Each row is a point. Two turns around zero, p and q, are shown by what they do to some points. Where does a point land after both, in the order given? Backwards means that the second turn is done in reverse. Each puzzle has new turns, and all numbers are rounded.

Turn p:
[-3.1  3.9] -> [2.4 4.4]
[ 1.3 -3.5] -> [-2.7 -2.6]
[ 1.8 -0.4] -> [ 0.3 -1.8]
Turn q:
[ 0.5 -4.6] -> [-4.6 -0.2]
[-2.0  4.6] -> [4.7 1.7]
[2.6 0.4] -> [ 0.2 -2.6]
[-1.1 -0.4] -> [-0.3  1.1]
Where do these land?
p, then q: [-5.6 -0.5] -> [5.1 2.4]
q, then p: [2.3 0.3] -> [-2.1 -1.1]
p, then q: [1.9 1.3] -> [-1.3 -1.9]
p, then q backwards: [3.8 1.2] -> [2.9 2.8]
p, then q backwards: [-2.5 -2.3] -> [-1.2 -3.2]

Turn p:
[-4.4 -0.4  1.3  0.1 -1.1  1.2] -> [ 2.2  2.5  2.8 -0.8  0.7 -2.0]
[-0.3 -3.4  0.7  2.8 -1.6  3.7] -> [ 5.0  1.1 -0.8  1.9  2.3  0.8]
[-0.2  0.8 -3.0 -0.5 -2.3 -1.2] -> [ 1.1 -1.6 -0.1 -2.1 -2.9 -0.1]
[ 3.7  5.9 -0.2 -0.1  1.9 -3.2] -> [-6.1 -0.4 -1.7  1.3 -4.4  0.8]
[ 0.6 -4.7  5.4 -0.2  0.0 -1.3] -> [-0.3  3.3 -0.9 -1.8  5.5  2.7]
[ 1.9  4.1 -4.5  0.1  4.3 -3.2] -> [-5.0 -3.9 -2.6  0.7 -3.5 -3.1]
[-1.3 -2.3  0.3 -2.3 -1.2  3.9] -> [ 3.0 -1.0  3.5  0.5  2.3  1.1]
Turn q:
[-1.2  2.4 -4.1 -1.7 -0.9  0.2] -> [-1.9  3.2  0.6 -3.5 -1.0  0.7]
[-1.5  3.2  2.8  3.0  4.7 -0.3] -> [ 0.6  1.1 -2.0  1.3  5.9 -3.0]
[ 3.1 -3.4 -3.7  2.0  2.9  4.8] -> [ 5.6 -2.2 -3.1 -4.6 -1.9 -0.6]
[ 4.9  3.7  1.5  2.6  1.0 -3.7] -> [-3.8 -3.0 -0.7  0.4  1.3 -6.0]
[ 0.9 -0.9  2.4 -5.0 -4.6 -2.0] -> [-2.1 -0.4  5.3  3.2 -3.6  1.2]
[-2.9 -2.1 -2.8  1.1 -0.8  0.8] -> [ 0.4  0.8 -2.1 -1.5 -0.4  4.0]
[-0.6 -0.4  2.8  0.9 -2.7  1.0] -> [ 0.1  0.5 -0.9  3.7 -1.5  0.4]
[-2.6 -2.5  1.1 -2.8  0.4 -0.7] -> [1.2 0.0 2.8 1.0 1.1 3.3]
Where do these land?
q, then p: [ 4.2 -1.9  2.8  5.8  2.6  2.9] -> [ 0.6 -4.7 -6.9 -2.9  0.4  0.7]
p, then q: [-3.7 -1.3 -2.3  0.0 -2.5 -0.8] -> [-1.3 -2.0  4.0  0.3 -1.7 -1.5]
p, then q: [-2.2 -1.9 -0.2 -4.2 -1.8 -3.4] -> [1.9 1.0 5.9 1.0 0.2 0.6]
p, then q backwards: [-0.4  0.2 -1.2 -3.1  0.2  2.1] -> [ 1.3 -1.9  1.1 -2.2  0.7 -1.9]
p, then q: [ 0.0  0.7 -3.3 -1.6  0.1 -2.6] -> [-0.3 -0.7  2.4  0.3 -1.5  3.5]
q, then p backwards: [-3.4  1.1  0.2 -1.2  1.5 -1.6] -> [ 0.0 -1.6  3.8 -1.4  0.7  0.5]
p, then q: [ 5.5  3.0  4.0  4.4 -0.2  3.3] -> [-0.1  3.4 -8.3 -1.1 -1.2 -1.8]
